Each row is a point. Each copy is the shape, with its points in the same order, stretched, turned, moved and blurred by noise. Some copies are also mirrored. Which?

Shape (6 x 3):
[[-23   3  20]
 [  5   8  28]
 [  1  14 -94]
 [  0  -6  29]
 [ 11 -24  35]
 [ 13  15  33]]
Copy 1:
[[-23  -9   6]
 [-10   2  31]
 [ -4  95 -38]
 [ -9 -13  20]
 [ 19 -18  23]
 [-23  -1  49]]
Copy 1 is: only turned
Copy 2, 6 rows:
[[-10  17  16]
 [  5  13  35]
 [  1 -67  -7]
 [ -7  17  32]
 [ -9  13  52]
 [ 16  16  33]]
Copy 2 is: only turned

Shape (10 x 4):
[[ 13  -1 -87  23]
 [ 31 -14  24  36]
 [ 54  13  28   2]
 [-28  12  24  21]
 [-32 -20 -24  31]
 [ 15  22 -33 -22]
 [-23  -2 -18 -18]
 [ 67   7  17 -15]
 [-14  18 -25  11]
 [-21 -17  22  31]]
Copy 1 (10 x 4):
[[ 39  -2 -15 -62]
 [ 26 -42  30  13]
 [  3 -23  61   6]
 [ 24  -4  -3  37]
 [ 35 -19 -38  -1]
 [ -2  10   7 -25]
 [-10  -5 -20  -5]
 [ -6 -25  64  -8]
 [ 19  14  -9  -6]
 [ 24 -23  -7  26]]
Copy 1 is: only turned
Copy 2, 10 rows:
[[-40  47  59  59]
 [ 36   7  -6  37]
 [ 61   6  24  -9]
 [  5  20 -38   6]
 [-29  23 -11  49]
 [ -1  28  45 -10]
 [-22  10  -2  -3]
 [ 59  -1  44  -1]
 [-23  33  13  16]
 [ -8   4 -45  20]]
Copy 2 is: mirrored
Copy 3:
[[-22 -29 -54  56]
 [ -2 -22  27   5]
 [ 12 -31   1 -31]
 [ -2  24  16  13]
 [-33   9   0  46]
 [ -4  -6 -43   0]
 [-32  12 -20   7]
 [  4 -44 -13 -40]
 [ -3   6 -25  24]
 [-18   8  29  18]]
Copy 3 is: only turned
Copy 4 (10 x 4):
[[ 23   9  31  97]
 [ 28 -56   9 -11]
 [ 36 -40 -45 -12]
 [ 17  21  27 -29]
 [ -1  12  62  24]
 [  9  28 -28  43]
 [-20  35   2  14]
 [ 26 -50 -67   6]
 [ 14  35  17  25]
 [  4 -13  41 -24]]
Copy 4 is: only turned

Shape, 14 rows:
[[ 32  30   7  -5 -44  36  14 -30]
 [-15 -22   6  40  -1  17  -5  42]
 [ 30  17  21 -34   2  22 -28 -11]
 [-34  21  23  84  20 -41   0  -1]
 [ 51  -2  25 -44   7  15  20 -21]
 [ 50 -35 -30  21  12 -57 -37   6]
 [-16 -20  -8  43   9 -10 -43 -33]
 [  5  25  15  46  31 -52  -5   4]
 [ -5   3 -66  25  44 -44 -35  16]
 [  1 -15 -28  63  48  -9   0 -13]
 [ 25  14  33 -11  -3  25   3 -15]
 [ 12 -16   8 -70 -30   9  17 -28]
 [ -8  10 -21  70  12 -26  19   9]
 [ 27  -6  45 -36   6  18  19  -8]]
Copy 1 (14 x 8):
[[ 37  39  10  23   7  12  38 -25]
 [ -5  11   1 -22 -49  -4 -25  26]
 [ 38   5 -14   0  12 -21  11 -22]
 [-63  42   9  -7 -34 -31 -14 -23]
 [ 21  -6  -8  20  42 -14  22   0]
 [ -7 -25 -48  34 -23  -7 -56 -14]
 [ -6   4  26   4 -24  -1 -51 -47]
 [-46  16 -26  12 -24 -43  -6 -22]
 [-29 -46  -8   6 -76 -22 -25 -29]
 [-33 -13  29  26 -45 -33 -32 -14]
 [ 22  22   1  -1  20 -21  16  -6]
 [ 26 -18   4  -5  36  31  28 -13]
 [-44  11   9  15 -56 -15  -5  -6]
 [ 13   0  -4  -9  42 -16  20   8]]
Copy 1 is: mirrored
Copy 2:
[[ 40  52  28 -22 -18  14  -9 -45]
 [-22 -20   9 -50 -11  -2  34  -1]
 [ -7  25   5  13  17  20 -28   0]
 [-32 -43  99 -23   4 -40  39 -14]
 [  8  33   9  17 -22  18 -43  24]
 [ -6 -66   8  47   0 -21 -37 -45]
 [-26 -25  38  14  16  14  36 -52]
 [-30 -35  76   0  14 -48  -8   1]
 [  1 -67 -11  41  42 -40  35 -26]
 [  9 -49  50   5   2   7  47  -7]
 [  6  30  25 -14  -6  22 -20   8]
 [  5  51 -21  28 -26  -5  -4  -2]
 [  8 -44  61 -25  -6 -40  44 -28]
 [-17  30  14   1 -23  25 -33  31]]
Copy 2 is: mirrored

Shape:
[[  7 -24  23  51 -15  -8 -17 -21  35]
 [-25  22  -3   2 -17  -6 -33  -3  15]
 [ 15  34  34  10  -5 -54 -18 -32 -20]
 [-36   8  12 -12 -10 -34  33 -53  10]
 [-33  -8 -26  22  16  -1  10  44 -30]
 [  3  56  23  -8 -23  -4  29 -19  25]
 [-14   2 -47  35  -1  15  19  24 -14]
 [-18 -15 -13  10  20  16   3 -46  26]
 [ -9  -1 -23 -51  20  22  50  26 -23]
 [-10  27 -20 -10   0  24  17   8  33]
 [ 14  -4 -61 -54  37   5  32  -8  49]
 [ 31  54  31  14  16 -14 -41 -30  37]
 [-15  13  22 -25   4  11 -36 -27   7]
 [ 13   7 -50  37 -22  -8  63 -12 -66]
 [ 32 -14 -17 -17 -20   0 -33 -24  20]]
Copy 1:
[[ -6 -43  29   9 -33   7  -4  -5  10]
 [ 29 -32  11  -5 -17 -18  29   3  -9]
 [-18 -32  -4  30 -54 -43  44  27 -26]
 [-14 -33  -1   9  -7 -56  -4 -24  -1]
 [ -5  -1 -18   6  41   9  35  13   0]
 [ 21   5  -6  35 -26 -47   8 -13  -7]
 [ 17  -5 -28  41  48  14  11   9 -14]
 [  3 -20  16  12  28 -21 -39  -8 -26]
 [ 14  48 -50  -5  51 -27 -30 -10 -31]
 [ 35  11  -6  16  21 -25 -14  -5 -10]
 [ 41  11 -36  20  44 -45 -63  33 -17]
 [ 14 -17  31  36 -52 -40  17  42 -23]
 [ 14  -7  23 -27 -22 -30  -3  -9 -37]
 [ -7  -2 -70  83  46   0   9  -4 -52]
 [ 35 -25 -10  -4 -27 -10 -22  11 -42]]
Copy 1 is: mirrored
Copy 2, 15 rows:
[[  29    7   16   32   -9    0   23  -38   17]
 [  25   -2   13  -21    9   -7  -18   -1   26]
 [  38  -42   49   -1  -43   15    4  -15   -5]
 [  27   -4   -7  -20  -47   11  -37  -43  -20]
 [ -21   22  -36    5  -24  -36  -23   46  -17]
 [ -15  -25   19   -8  -44   19  -29  -47   14]
 [ -29   28  -37   -3  -46  -26  -14   28   11]
 [  32   -3  -52   -5  -10   -7   -3  -32    8]
 [ -42   -2  -60  -31  -11   13  -43   13  -43]
 [ -30   -5  -26  -24   -4   -8  -27  -22   18]
 [ -26  -12  -49  -66    2   -2   -2  -40  -17]
 [  30  -68   31    1   -7   -5   23  -45   36]
 [  43  -30  -14  -11   31    7  -15  -20   16]
 [ -35   25  -19    1 -121   22   -9   30  -17]
 [  31  -14   15  -27   18   35   34  -22   16]]
Copy 2 is: mirrored
Copy 3 (15 x 9):
[[-37  18  50  27   3  38  -8  17  11]
 [ -8  21  28 -11   0   2  -5 -16   2]
 [-42 -31  45   1  -6 -24 -46  21 -22]
 [-10 -50  38  12 -32   8   0 -15  16]
 [  9  -6 -30 -29  10  56  -1  28  11]
 [-10 -18  42   4 -24 -31  32  15 -16]
 [  8   5 -26  -3 -15  56  10  12 -14]
 [ 13 -11  29  39   2  38  -8 -23   1]
 [ 23 -41 -43  12  10   7  39   2  -3]
 [ 16  10   6  12 -13  -1  34  -5  -5]
 [ 43   0 -24  77 -27 -15  12 -43  -2]
 [-10  15  68  26   6 -39 -33  11 -26]
 [ -7  -4  37   5  29 -10 -12 -24   1]
 [-11 -60 -32   4 -41  64   9  23 -56]
 [-28  20   9  53   1  -3  -9 -37 -28]]
Copy 3 is: mirrored
Copy 4, 15 rows:
[[ 16 -35 -29  42  -9   2 -30 -19   5]
 [ 39  20   3 -10  -1  13  18  23 -22]
 [ 55  26 -27   6   5 -48  44 -34   4]
 [ 50   6 -25 -31  16 -38 -34  12  23]
 [-40  12 -15 -10 -20 -21  20  44 -34]
 [ 70 -30 -35 -44  -8 -11  18   2  17]
 [-31  -6 -39 -31 -15   2   0  26 -38]
 [  3 -30   1 -18  23  16 -34  -8   4]
 [-14 -38  21 -64 -19 -27   5  17 -16]
 [ 23 -36  -8 -51   1  20   1  20 -14]
 [ 10 -69  29 -57  31  -5 -18   6 -56]
 [ 66 -14 -11  13  24  13  51 -33   3]
 [ 39   5  39 -12   3   7   4 -14   9]
 [-28  -4 -90 -58 -20 -50   4 -18 -27]
 [ 38 -26  13  -9 -11   4 -11 -43 -40]]
Copy 4 is: only turned

Shape (17 x 12):
[[-23  -1 -13 -28   1   5   1  13 -32  31  39  27]
 [ 34 -31  36  -2  -3  13  36  39   9  20  47  12]
 [-39   0 -32  45  39  39  22 -35   9  27  58 -45]
 [  8  30 -37 -32 -24 -33  -4   9 -49  36   4 -60]
 [ 39 -26 -36  12 -26  23  49  10 -37 -33  54  24]
 [ 18  28 -10  43 -39 -36  24  21   8  22  35 -44]
 [ 33  19  49 -50  -9  52   1  47  -3  17 -22  20]
 [ -7  15  25 -51  -9  48 -25 -37  25  30  29  16]
 [  9 -23 -32 -10  13 -35 -14  36  20 -42  25 -19]
 [ -1 -31  -5  35  -2 -41 -30  20  -4  10 -33 -12]
 [-45  46  18 -26  38  10  34  -8  -1 -37 -30 -19]
 [ -2   7  10  41  12  -7  15   4 -18 -38  -1 -44]
 [  0 -21   2 -37  30 -17 -16 -27 -18 -20  -7  12]
 [-22 -26  37 -30 -36   2   7  39   2 -21  -3  -9]
 [-33   9  34 -30   1  30  31  -8 -24  32  -5 -31]
 [ 35  34 -15  32 -24   4  23  29  19   3  38 -10]
 [ 13   3 -16   1 -10  13  46  21  17  45   3 -16]]
Copy 1 (17 x 12):
[[-27  -9   9   9   1 -25   2  17  36 -20   5  37]
 [ 37 -57 -12 -23   2 -47  31  36   6 -19   5  -4]
 [-10 -67  54  10  14 -73 -29 -12 -53  40  17  32]
 [-37  33 -49 -18  -2  11  15 -20 -19  -7  29  53]
 [ 76 -59 -14  -2  23  -2  -3  15   3 -14 -17  52]
 [  2 -29 -46  21  -9   8  42  -5 -48  34   4   8]
 [ 22  22  19 -46  44   1  68  41  25 -33   1 -14]
 [ 22  20  68  -5 -18 -34  31  25  33   3  29   6]
 [ 13 -25  -7  27  -3  25 -37   6 -40 -33  14  -8]
 [-14   9 -40 -23   2  29 -32  33 -27  22 -22  -9]
 [  7  29  30  26  65 -18  13 -52 -30 -26 -20 -17]
 [ 25  -7   0  -7  27  -2   4 -27 -70   4 -37   7]
 [ 23  34   9  -5   5 -23 -37  19   4 -38  -7  14]
 [ 15  -9 -11 -29  -1  20  32 -26  21  -8 -15 -31]
 [-12  15   9 -39  31 -52  44 -32   5  -1  -1   7]
 [ 35 -42  -2  25  19  16  39  21 -37  16  10  13]
 [ 10 -39 -30 -13  43 -17  23  18   0  17  29  -3]]
Copy 1 is: only turned
Copy 2, 17 rows:
[[-16   7 -17 -15  51  25 -54  -6  36  13  -7  12]
 [-33  40  47  -6  11  16 -14  10  54  60  33   7]
 [-65 -63 -18 -68  14 -19  -3  19   7 -27   8 -93]
 [ -4  26 -24 -62  19 -41 -27 -30  14 -17 -59  49]
 [  4  -9  -2 -46  -8  15 -13 -38  31  44  82   9]
 [-26  17 -17 -45  -9 -32  35  11  46 -18   0  33]
 [-13  82  44  24 -21  14 -58  21  22  61   4  19]
 [-43  33  -2  64  15  10 -39 -10  29   3  -3 -53]
 [ 28 -13  62 -34  23  -1   7 -11  27 -34   8  10]
 [ -9 -26  31 -19  -7  -5  14   6  -1   3 -45  45]
 [-16  49   3 -35  26  11   6  35 -67 -27   0 -25]
 [-34  -9  25 -56 -18 -28  23  11 -37 -14  31  14]
 [  5  -1  25  14  42   1 -10 -17 -30  14  -8   2]
 [-35  66  53 -14  -8  42 -11 -28   2   4  -1  38]
 [-68  55  -1 -29   8   9 -29  -2 -27  23 -27  -7]
 [ -6  14  -5 -30 -15 -17  13  28  53  -3  36  -2]
 [-20  32  -4 -45  -3  11   6  16  41  31 -29 -13]]
Copy 2 is: only turned

Shape, 16 rows:
[[-39   1 -10  23  28  -5 -18  16 -27   8  27  31]
 [ 20 -14 -27  19  36  -3  18 -36 -35 -15 -16  47]
 [ 25  54  14  13 -36   7 -22 -20  -7  23  32  -9]
 [  6  15 -19 -10 -22  28  17 -18   7  -8 -30  62]
 [ 89 -25  22  54 -18 -20 -21   1 -25  33  29 -32]
 [  5  32  18  44  10  36  33  35   7  21  33   2]
 [ 32 -23 -33  11  21  20 -28 -20  15 -18  61 -34]
 [ 47  14   0 -13  48  30   9   3  18  42 -17  -3]
 [  6 -24  -2 -36 -15  10  20 -10 -30 -67 -21 -48]
 [ 57  25 -10  15  47  13 -28 -13 -13 -40 -46 -13]
 [ 32 -26  -9  30  12  38  -8 -24   3  -6 -14   9]
 [  7  14  -3  12   5  13  10  15  15   4 -19 -46]
 [-15 -22   5   8  85 -17  16  -5  13 -14 -25   4]
 [ 16  29  -2  21  34 -23 -17  42  -6 -41  -1  -7]
 [  9   4 -31  -3 -20 -30  19 -29 -28  18 -16   0]
 [ 42 -43 -22  -4 -23  35  28 -18 -36   3  -8 -26]]
Copy 1 (16 x 12):
[[-23  12 -28  -1  14 -29 -18   9 -25  12 -23 -58]
 [ 19  -4 -20  18  23 -29   8  81  13  -2 -56  -9]
 [ 16  10   2 -55 -17  62  -4  41  13  30  14 -22]
 [ 30 -45 -36 -10 -15   3  68  30  20  23 -38   9]
 [  2  14  35 -45  54  31 -47  79  18  42  33  17]
 [-45  21 -15 -51  27  24  -9 -13  49 -16  -6 -22]
 [ 71  -2  34  20  50   8 -67  40  -5  -4  31 -32]
 [-39 -34  27 -23  20  31  14   6  31  -4 -54  -1]
 [ 61  10  26  32 -36 -15 -51  21  54 -23 -19  68]
 [ 37   5  15 -20  20  18 -15  66   7  -7 -98  12]
 [ 51  -7   4  10  34   0   1  33  29  20 -40   8]
 [  2  13  34 -29  -4   5   3 -25  32 -25 -22   3]
 [-37  14  26  50  25 -37  -5 -16   2 -49 -60 -10]
 [ -9  22   4 -40  23  -3 -19  18 -22 -31 -33  -4]
 [ 12 -12  13 -14 -23 -16  27  48  17   0  -1  -5]
 [ 43 -11  23   0   8 -15 -26  51  75  24 -11  44]]
Copy 1 is: only turned
Copy 2:
[[ -4   3  35   0 -25   7 -14 -15 -16 -33  16  16]
 [-45  34  30  21  -9  23 -36  -8   1  29   5  -1]
 [ 19  -1   4  -1 -46 -48  23 -11  28  17 -64 -23]
 [ -6   3 -14  41 -20   6 -64 -18 -16  29 -47  21]
 [ 18  53  19 -57 -44 -63  37 -24  68  39   6 -11]
 [-11 -44 -26 -20 -67 -27  62 -61 -23 -10  -2  -4]
 [ 13  43  13  -9  24 -16  54  35  12  33 -15 -12]
 [-23 -21 -36   1 -77  -6  39  20   5  24   5  12]
 [ -3  -3 -12   6  83  -3 -34  21  45   6  15 -42]
 [-22 -19  23   3   1 -29  34  20  23  61   8   5]
 [ 19  25   4  19 -13  -6  -1  -7   6  57   5   5]
 [  6 -40 -16 -35 -23  -9  16   0  11  20   7 -23]
 [-31 -25  26 -24 -12  60  18   5  12   6  47  16]
 [-28 -38  28 -40  10 -28  39 -10  11 -12  15  20]
 [-24  20   7 -19 -18   9 -60  11  23  13 -20 -33]
 [  1  43 -29  11   7 -18 -37  10  24  36   7 -49]]
Copy 2 is: mirrored

Shape, 15 rows:
[[ 21   4   3  39 -26  37  35  -6 -16  23  44  20]
 [-24  -7  43   6  21 -32 -34  26  16   2  22   8]
 [  7 -23  -5 -25 -24  15  27 -15 -32  51  25  -1]
 [ -1  42   0 -17   7  -7  22 -72   1   6 -13  10]
 [ -9 -39  38   5  -5 -18  10  26  41 -23 -16 -15]
 [ 15  22  20  -8 -15  35  74  -2 -51  45  21  -4]
 [ 28 -40  34  18  17 -28 -20  15  43  13   3  14]
 [-45  -8 -22  15  38  14   8 -43  19  16 -10  14]
 [ 16  18  -8  -3  23  32 -41 -41   5  11 -32  -2]
 [ 17 -26 -11  -4  15 -36  -8  43  34 -19  21  18]
 [  2 -32  24  -7   4  -2 -39   5  65 -22  47  -7]
 [  1  27 -18  23 -38   3  45 -10 -37  46  17 -38]
 [-20  -7  20 -14  -1  -8  -8  61  58  -4  -3  14]
 [ 28   7   9  -4  21  20  44   2 -39  13  26 -38]
 [  4 -36  27  -2  -3 -14 -35  21  -2 -49   2  11]]
Copy 1 (15 x 12):
[[-29   2  14  18  16  -6  12  -9  20 -52 -55 -49]
 [-48  14  11 -14 -18  23  33 -12 -21  30 -10  23]
 [-42  21   7  40  38  20  21  10  17 -31  -7 -41]
 [ 10  17 -43  28  19 -26   0 -20  15  -8  36 -31]
 [ -3  22  19 -21 -34  28  65  16  11  35 -18  -3]
 [-37   9 -23  56  59 -15   1  22  31  -9 -41 -66]
 [-52  35  12 -42 -44  42  62  11  24 -26 -21   7]
 [ -5 -42  -2  -1  -7  -1  11   8 -20 -12  31 -28]
 [  8 -22 -21 -15  27   9  13  14  23 -33  16  17]
 [-38  45  39 -35 -28  36  -1   1  29   1 -11 -10]
 [-33  28  57 -29 -28  19  60 -34  21   3  18  29]
 [-10  28  -6  18  83 -22   2  14  -7 -12  -8 -81]
 [-26  18  38 -12 -28  -2  24  33  13  46  -4  20]
 [-35   6 -14   9  60  22  12   5  43  -1 -36 -52]
 [  4  16  27 -13 -35  57  35 -18  13  28 -29  42]]
Copy 1 is: only turned
Copy 2, 15 rows:
[[  1  -4   6  14  76 -17 -18 -43 -22 -33 -43  -2]
 [  3  15 -15 -21 -15 -15  54 -38 -17  18  36 -21]
 [ 29  22  -3  20  27  -8 -41 -38  36 -12 -30  17]
 [  3   6  26  54  18  47 -18  -2  -7 -20  -2   9]
 [ 17  15 -37 -38  21  11  79  10  10  51 -15  16]
 [ 32  15   7   4  90  27 -58 -33  21 -24  12  26]
 [-13  15 -44 -54  -2   4  68 -35  -3   6 -24 -16]
 [-22  18  39  48  21 -16   4  17  39 -42 -17 -23]
 [ -2   2  -4  28 -19  -5 -30  30  -1 -68  -1  -2]
 [-16  -9   8 -56 -28 -18  49 -44  -7  41 -19   8]
 [ 30  29   3 -17 -21 -42  72 -21 -45  14 -43 -23]
 [ 52 -46  28  25  56  14 -51 -25  24 -20 -26   2]
 [  1  43  -4 -48   1 -23  19  11 -18  64  16 -23]
 [ 42 -15  20 -27  46  22 -18 -37  16 -36   2  44]
 [ -9  -3 -36 -10 -18 -23  62 -22 -21  30  -7  41]]
Copy 2 is: mirrored
Copy 3, 15 rows:
[[-35   4  15   6  -8   0   4  16  21   1 -15 -64]
 [ 64  -5  14  -6  12 -26  15 -15  -5 -18  22   8]
 [  2  26 -16 -41 -16  -4  -8   9   2 -16 -13 -40]
 [-30   3 -27   3 -19  -7   0 -47  29  27   7 -21]
 [ 36   7  41 -12   8 -27  -4   0   5  10 -14  37]
 [-23   2 -11 -23 -31  28 -18  12  56 -13 -33 -58]
 [ 23  21  39  25 -13 -45 -11  -9 -21  -5  -9  -6]
 [ -3   2 -42  22 -23 -36  23  15  10  31   8  15]
 [-24  -5 -14  -8 -38 -32  -2 -26  -3  14  57   8]
 [ 11  24  27  25  29 -32  -3  -7 -31 -38 -23  23]
 [ 16  31  47 -20  13 -48  34 -21 -13 -23  17  22]
 [-14 -26 -25 -63  21 -18 -18   9  31 -19 -19 -49]
 [ 39 -14  22  10  -3 -34  17   3 -25 -32 -22  45]
 [-17  14   5 -32  -7   8 -32   3  54 -29  -6 -33]
 [ 24  10  49 -18  18   6   8   0 -28  -4  36  26]]
Copy 3 is: mirrored
Copy 4 (15 x 12):
[[ 34  -8  25  35 -27  35 -12 -27   2   7   3 -46]
 [-19  45 -14 -41  69  37 -10  22  55   9  32  42]
 [ 33 -41  33  14 -10  -9   3  -8  23  60  17 -34]
 [-37  43  29  23 -38 -34  33 -29  35  18  -6 -10]
 [ 12   1 -11 -52  44  41  16  -1  14 -26  -8  66]
 [ 49   1  61  33  -9  26  17 -39 -38  57  13 -63]
 [-22  -6   5 -42  40  45  -9 -17  55 -19 -12  58]
 [ 21  39   0  29   0 -40  24  15  57  19 -43  44]
 [-40  15 -10  34  24 -44  48 -19  48  10 -38   8]
 [-21  -7  -9 -25  25  28 -51  -7  15  -3  23  75]
 [  9   3 -19 -49  56  -5 -17   4  92 -40  26  40]
 [ -9 -26  43  38 -14 -20  -1  18 -41  29   5 -72]
 [  9  33 -39 -53  73  32 -38   0  -9  19  10  59]
 [ 24 -14  63  33  21  -2  27 -25  -7   8  11 -24]
 [-18   2 -33 -23  26  50  18  -7  47 -17  27  68]]
Copy 4 is: only turned

Shape, 17 rows:
[[ 19   4 -29 -27  59  20  -7  20  10 -14 -30  -9]
 [-35  20  40  15  -3  41 -11  21 -23  48   4 -31]
 [-34   8 -16  -9 -20   2 -16  22 -26 -10 -19  10]
 [  4   9 -19 -36 -20   3  30   1  43 -34 -15   1]
 [-41  11  10   3   9  -3  32 -21 -13 -26  50  16]
 [ 27  15  55  49   0  16 -25   9  -6  -2 -24 -60]
 [ -3  21  46 -24  64   7 -27  14  -7 -24 -28  15]
 [-23   5 -24  23  11  19 -25 -19  41 -15 -22 -17]
 [ -8  10 -10  35  -4  24  17 -15 -24  40 -21 -81]
 [ 40  30 -33 -28 -12   6 -19   5   1   2 -23   9]
 [-38   5 -24 -17  -3  -3 -15   4   5 -20 -24 -11]
 [ 21 -42  -7  51   0  29 -18   1  39 -13 -25 -54]
 [ 22 -18  -8 -37 -11  -6 -15 -17  -2  29 -33 -13]
 [  0  11   9  18   1   3  18  13 -13  -1 -25  17]
 [-43  -2 -29 -43 -14   3   0  15 -27  -5  75  -3]
 [-27  -8 -17 -17 -15  43   5 -31 -22 -25 -10   7]
 [-33   7 -25 -38  63  17 -15  12  10   7  -7  16]]
Copy 1 (17 x 12):
[[-38 -12  68 -12 -33  48  24  24  17  12 -27  17]
 [ 13 -26 -32  20 -38  49 -18  -9  37  18  53 -22]
 [ 11  -4   3  17 -32  -2  31 -15 -28  15  16  15]
 [ 17   9   5  13   1  10  40  -1  16  -2 -76  24]
 [ -3  32  -5  -2 -16 -40   2  32  21  23  -4 -15]
 [-12 -20  39  37  14  39 -29 -40  14  50  22 -38]
 [-65 -46  51  27 -54   4   8  15  27  32 -14 -10]
 [ -1  21  32  15 -39  27 -13 -10  -3 -22 -38  -2]
 [ 18  32  -1 -24 -11  71   2 -36  27  23  35 -52]
 [  4   5  35  23  -5   4  47 -45  15  -8  -2  38]
 [  5  12  11  -4 -42   7  18 -19 -17   5 -17  10]
 [ -7  10  36  20  29  71 -29  -5 -23   1 -30  -8]
 [-18  11 -16   6   5  26  41 -57  15 -15  -7   7]
 [ -5 -19  21  18  -7   7  37  10   6  13   7 -34]
 [ 18  34 -31 -25 -14 -25  -5   5   5  23  28  62]
 [ -1  50 -14  54 -27   8  39   1 -15   4 -18  13]
 [-32 -14  27 -22 -75  27  17  34  26 -12 -12  15]]
Copy 1 is: mirrored
Copy 2, 17 rows:
[[ -34  -60   17   21   11   30   94   28   30    8   -2    8]
 [  17   34   28   -4  -29   12  -39   25   47   78  -55  -17]
 [   3    3   -2  -36   -1  -38   47   24    6   61   14  -34]
 [ -27  -30  -51   37  -23  -12   51  -11   24  -11   60  -22]
 [  -3   57   24   33   23  -19    5  -32  -16  -16   50  -14]
 [ -49    0   -3   -1   34    9  -29  -36   52   63  -84   -5]
 [ -75  -18    1   11   38   16   52   26   34   53   16   22]
 [   0  -50   20   47    8  -45   19  -13   16   37  -14   19]
 [  10    4   34   12  -25   40  -11  -15    2   48 -110  -41]
 [ -36  -13   -8  -37  -48   -3   74    1   22   27   13   23]
 [   8  -24  -12    8   11  -24   52   17   -1   53   15  -15]
 [   2  -90   18   37   30  -23  -24  -32   28   16  -58  -13]
 [ -21  -56  -20  -19  -49   33   15   12  -24   49   -7    8]
 [ -49    7   -1   -5   -7  -34   20    7   16    3  -15  -36]
 [  71   52   28  -17    7   20   41    8  -13   19   71    6]
 [  -3  -30   46    3  -30  -14   27  -35   -2   39   47  -35]
 [   0  -35   31   34   -3    7   75   57    9   24   23   29]]
Copy 2 is: mirrored
